Each row of a before or after table is a point. One or more steps were done to the points. Then noise was added and the rows were shuffled. The steps act on columns, c1 being the first. Name the steps. A step turns or swaps two columns, mirrors them in a line or flattens them onto one, adds a multiple of one to another, or multiplies or shifts one. Angles are multiples of 10 degrees, from the lower column toward the higher: turns from -170 to 170, lines from 10 to 170 but not 90. Use the fewest steps. Two steps may share a column if one is a turn and the other turns, adds or multiplies; they go together, in the order done. Otherwise the lowest column goes first.
In the rows, zero is written as 128.

Before:
[[108 120]
 [136 151]
 [103 145]
 [146 199]
 [148  93]
 [148 150]
 [194 171]
 [169 117]
 [117 100]
 [123 108]]
After (10 x 2):
[[147  94]
 [109 135]
 [196 159]
 [123 158]
 [149 138]
 [107 115]
 [206 105]
 [156 127]
 [112 119]
 [114  90]]
Steps: turn c1 and c2 by -50 degrees

Before, 11 rows:
[[103 152 104 126 132 137]
 [114 146 135 133 120  80]
 [117 151 114 110  94  96]
 [148 116 129 180 175 172]
 [139 150  72 163 165 131]
 [156 100 177 147 115 120]
 [157 156 141 124 131 124]
 [158 122 168 141  69 114]
 [155  94 171 163 126 138]
 [155 105 133 210 161 166]
 [118 194 136 136 112 116]]
After, 11 rows:
[[111 132 110 102  91 147]
 [ 93  97 167 190 139 114]
 [104 159 141 104 118 104]
 [167 151 103 116 121 133]
 [ 80 147 142 135 117 161]
 [154 127 135 213 175  91]
 [160 148 125 179 176  93]
 [ 67  92 178 166 134 122]
 [174 169  69 134 150  96]
 [105 179 138 101  80 145]
 [ 62  92 166 165  79 113]]
Steps: add -1 times c3 to c6; turn c1 and c6 by -110 degrees; turn c2 and c5 by -30 degrees; add -0.7 times c2 to c4

Before, 8 rows:
[[119  96 152 128 106 147 149 100 101]
 [118 122 165 189 174 180 119 120 126]
 [143 137  79  78  85 148 191 120 153]
 [139 139  58 153 155 188 119 108 140]
 [118 160 122 175 116 158 121  76 167]
 [204  72 125 155 186 120 164 133 142]
 [138 163 109 108 187 135 163  91 112]
 [150 117 111 153  98 142 154 138 117]]
After:
[[162 125  76 160 157  73 118 107  96]
 [158 135  80 175  84 147 196 115 119]
 [153 131 127 123  98  98 149 132 113]
 [110 136 158 142 114 111 144 101 120]
 [111 124 150 128 176  49 115 120 149]
 [124 122  93 111 111  72 127  70 151]
 [144 137 130 141 193 139 166  90 107]
 [201 131 129 112 188 107 146 134 159]]
Steps: turn c1 and c3 by 20 degrees; turn c3 and c9 by 40 degrees; flatten c2 and c7 onto the line at 80 degrees; turn c4 and c6 by -130 degrees

Before, 9 rows:
[[144  99 156 108 171 148 139 154 104 120 143 106 127  85]
 [110 142 146 130 104 175 138  99 137 144  75 140  68 121]
 [ 88  89 141 155 108 152 148 108 161 132 114 105  77 122]
 [175 105 144 110 158 173 174 200  79 127 164 101 132 135]
 [150 102 135 131 171 172 141 157  54 165 161 110 126 121]
 [172 112 105 118 127 129 126 162  96 164  95 108 171 172]
 [164 138  84 103 139 112 131 120  91 135 102 106 134 206]
 [108 112 169 160 111 138 116 127 124 125  90 143  53 132]
 [ 69 118 170 147 109 166 132 120 120 110  89  89  89 122]]
After, 9 rows:
[[109 120 187 158 112 137 115 126  94 150  87 144  28 134]
 [168 111 101 115 129 124 131 168 101 196  93 108 156 167]
 [ 73 113 188 148 106 164 132 121 104 140  91  86  70 119]
 [148  98 161 108 176 145 140 155 106 152 138 105 140  87]
 [174 103 148 111 161 174 173 201  93 151 166 100 173 130]
 [163 144  73 103 141 112 131 123  90 166 104 111 132 204]
 [149  96 132 135 169 172 146 160  65 193 161 109 173 124]
 [108 140 150 129 105 176 136  95 108 173  73 146  35 122]
 [ 93  90 142 159 105 149 144 112 142 161 112 105  61 123]]
Steps: multiply c3 by 1.3; add 0.7 times c11 to c13; turn c9 and c13 by -20 degrees; shift c10 by 30
